Every row gives one point. The ring and each string are closed loops that go straight from each point to the next, and from the last back to the first. Before rounding, they use only three directions, however many columns there are. Count how often each string passes through the ring. Passing back the other way cancels.
In the rows, 128 means zero.

Ring (10 x 3):
[[114 169 124]
 [ 95 140 100]
 [ 90 112  92]
 [ 96  84  89]
 [117  75  89]
 [138  85  97]
 [161 113 125]
 [169 143 159]
 [160 166 171]
 [144 176 161]]
String:
[[154 119  96]
 [137 130 108]
 [153 121 152]
 [170 125 188]
 [190 152 207]
 [181 175 178]
 [146 158 122]
 [137 140 137]
 [140 152 168]
 [134 150 166]
 [126 185 161]
 [110 202 130]
 [108 172  99]
 [120 141 104]
 [112 127 127]
 [ 81 115 116]
 [ 61  99  81]
 [ 81 102  61]
 [ 90  93  68]
 [102  95  71]
 [120 109 100]
 [123 109  98]
 [127 104 124]
 [132  65 118]
 [148  63  93]
 [162  84  92]]
Times through: 4
String:
[[ 71  51 100]
 [101  79 111]
 [104  66 119]
 [ 99  34  92]
 [114  54  72]
 [125  59  74]
 [137  59 102]
 [143  77 128]
 [136 110 131]
 [143 122 105]
 [163 125 101]
 [192 120 155]
 [188 134 168]
 [172 150 144]
 [190 164 192]
 [183 165 220]
 [172 180 187]
 [165 187 191]
 [159 194 217]
 [143 179 186]
 [134 199 164]
 [124 193 111]
 [113 189 107]
 [110 170  95]
 [115 147 101]
 [115 131 121]
 [ 84 123 116]
 [ 65 111  87]
 [ 84 113  67]
 [ 69  82  69]]
Times through: 0

Ring:
[[119 165  92 125 187 146 142  87]
 [119 153 107 138 171 148 129  62]
 [130 138 117 163 142 147 112  52]
 [131 131 121 185 114 142 118  52]
 [121 133 120 201  92 134 141  56]
 [113 142 110 202  89 128 165  74]
 [125 159  82 180 117 128 173 121]
 [138 169  62 159 145 133 166 150]
 [148 180  48 127 188 141 153 168]
 [135 178  63 117 199 145 149 137]]
String:
[[158 167  56 143 169 142 135 158]
 [134 163  78 153 154 138 150 121]
 [148 165  67 145 165 142 138 138]
 [181 190  15 106 218 147 133 223]
 [144 191  39 104 215 143 160 178]
 [105 177  82 126 182 139 175 104]
 [106 166  95 136 170 140 162  84]
 [ 82 165 117 126 179 143 167  40]
 [109 154 116 126 185 151 127  42]
 [149 150  91 140 173 151 105  94]
 [122 148 108 158 146 143 134  66]
 [121 147 110 162 141 142 135  65]
 [155 148  88 151 160 149 106 103]
 [141 133 120 156 153 153  90  46]
 [128 137 123 152 156 152 103  38]
 [157 151  84 139 176 152 101 107]
 [122 155  97 154 150 141 144  85]
 [ 95 161 110 139 165 141 162  57]
 [105 179  84 105 209 146 162  94]
 [154 185  44  98 225 150 135 167]
 [146 168  66 136 176 143 138 138]
 [117 168  81 148 156 136 169 112]
 [131 182  53 137 171 134 177 161]
 [170 190  16 126 191 137 159 225]]
Times through: 2

Ring (9 x 11):
[[109 108 134 120 124 148 139 115  54 165  99]
 [112 118 135 110 113 150 160 114  82 149 113]
 [130 134 126 115 115 143 179 122 146 112 135]
 [140 142 114 128 123 130 176 128 178  95 146]
 [139 146 100 143 133 109 163 130 191  91 155]
 [127 142  90 154 142  88 139 128 166 109 153]
 [117 126  93 160 150  91 113 126 115 138 131]
 [116 108 109 155 153 114 101 126  65 163 101]
 [113 102 123 142 144 133 109 123  45 172  90]]
String, 28 rows:
[[102 120 113 133 129 113 131 114  77 157 122]
 [120 119 114 142 139 122 128 124  96 144 115]
 [133  96 115 169 170 131  83 137  55 166  77]
 [123  96 112 168 168 122  78 133  42 175  79]
 [109  96 111 162 161 114  78 125  26 186  84]
 [ 95 112 111 140 137 108 111 113  47 175 111]
 [113 121 114 136 133 119 134 120  94 146 121]
 [125 106 122 145 147 137 116 128  70 157  94]
 [129  91 135 144 152 159 105 131  35 174  67]
 [102  98 142 115 123 157 130 112  17 186  83]
 [ 98 105 148  99 108 164 153 107  29 178  94]
 [ 92 126 133  97  98 137 172 102  75 155 129]
 [103 131 121 112 109 125 166 109 105 139 137]
 [127 126 121 128 127 135 154 123 121 128 124]
 [147 126 128 127 129 155 167 132 147 109 119]
 [148 136 128 119 119 155 186 130 173  94 133]
 [132 144 122 112 109 138 192 121 174  97 150]
 [116 142 116 115 109 122 180 115 150 113 152]
 [133 126 116 137 135 131 147 128 130 123 123]
 [141 125 120 137 136 140 151 131 138 117 120]
 [148 129 132 119 122 162 179 131 156 103 122]
 [121 134 139  95  97 158 197 113 131 119 134]
 [105 130 129 103 103 138 175 108 102 139 133]
 [111 125 122 120 119 130 154 115  98 142 126]
 [121 117 124 130 130 138 142 122  92 144 111]
 [130 101 135 136 142 158 123 129  60 160  82]
 [114  88 139 135 144 158 104 123   7 191  65]
 [ 99 104 123 134 135 127 113 114  30 182  96]]
Times through: 5
String (27 x 11):
[[130 111 118 148 148 133 120 130  90 146 101]
 [130  94 122 159 163 140  91 134  46 170  74]
 [120  88 119 165 168 131  73 132  19 188  67]
 [127  99 112 166 166 124  86 134  56 167  84]
 [128 113 109 157 154 119 111 131  94 146 106]
 [132 113  99 172 166 106  95 136 100 144 106]
 [112 131  82 168 154  72 106 125 122 136 141]
 [105 144  83 151 136  69 134 117 145 124 162]
 [114 137 100 140 130  98 146 119 138 123 148]
 [118 145  95 140 128  92 154 120 163 110 160]
 [119 131 109 135 130 115 147 121 127 128 135]
 [143 132 108 147 142 124 147 134 159 107 131]
 [158 146 103 148 140 122 167 140 213  75 149]
 [155 153 101 141 132 117 180 137 229  67 162]
 [168 145 104 151 144 128 167 145 224  68 146]
 [150 155  96 143 131 108 177 134 229  69 168]
 [123 151  97 135 123  97 168 121 183  97 166]
 [118 141 101 136 127 101 155 120 151 115 152]
 [131 129 107 146 140 117 139 129 136 122 129]
 [118 131 107 138 132 110 142 121 124 130 135]
 [105 136  94 143 132  86 135 116 124 134 149]
 [124 124 109 144 140 117 133 126 115 134 123]
 [132 114 107 160 157 119 109 134 101 142 106]
 [128  98 108 172 171 118  78 136  56 168  83]
 [116  96 114 161 162 122  83 128  35 180  82]
 [ 99 105 116 142 141 116 104 116  36 181  99]
 [106 123 113 132 128 115 136 116  89 150 125]]
Times through: 3
